Each wall is flat, endless, passes through zero and stands at right angles to its row. A trip goes straight from one point to another. List the walls that it crosses, first one first.
(in the rows, 128 means zero)

Walls:
(1): [ 74 114]
(2): [201  49]
(3): [117 150]
(4): [137 108]
(5): [154 116]
(6): [153  92]
(7): [115  82]
(8): [154 168]
Trips:
[119 113] to [175 154] -> 5, 1, 8, 7, 4, 3
[170 130] to [130 106] -> 7, 8, 1
[100  96] to [ 84 111] -> 2, 6, 3, 4
[ 91 145] to [129 151] -> 8, 1

Walls:
(1): [153 134 119 144  71 112 162 135 108 122 157]
(2): [132 183 124 189 158 161  94 143 128 138 139]
(3): [162 122  78 133 102 151 129  83 156 153 157]
(4): [ 98  90 127 142 109 124  71  93  67  74 114]
(5): [ 96 155 141 127  99 192 167  97 108 170 164]
(6): [161 124 158 117 140 124 104 149 125 201 165]
Trips:
[ 87 125 170 100 122 150 177 168  77 108 152] to [111 136 164  93 126 129  87 122  71 177 115] -> 6, 1
[172 180  67 150 180 134 144 119 132 180 160] to [108 124 186 226 139  96 134 139  80  98 142] -> 3, 4, 5, 6
[163 132 190 110 143 114 103 173  58  99 225] to [ 53 137 168  89  82 101 129 102  92 102 129] -> 5, 2, 6
[135 181 206 151 122 111 124 190  79 162 118] to [ 92 176 122 145 157 125 119 179 122 140 139] -> 1
[125 132  99 155 207  84 159 146 121 147 121] to [101 185  53 134 111 102 153 180  61  88 133] -> 6, 1, 4
[ 98 182  77 133 143 169 104 128 165 156 150] to [179 207 126 155 163  83 156  82  62 169 153] -> 1
[ 86 152 177 153 109  81  92 102 132 148 135] to [163 112 145  87 115 121 163 104  99 124 207] -> 1, 2, 3, 4
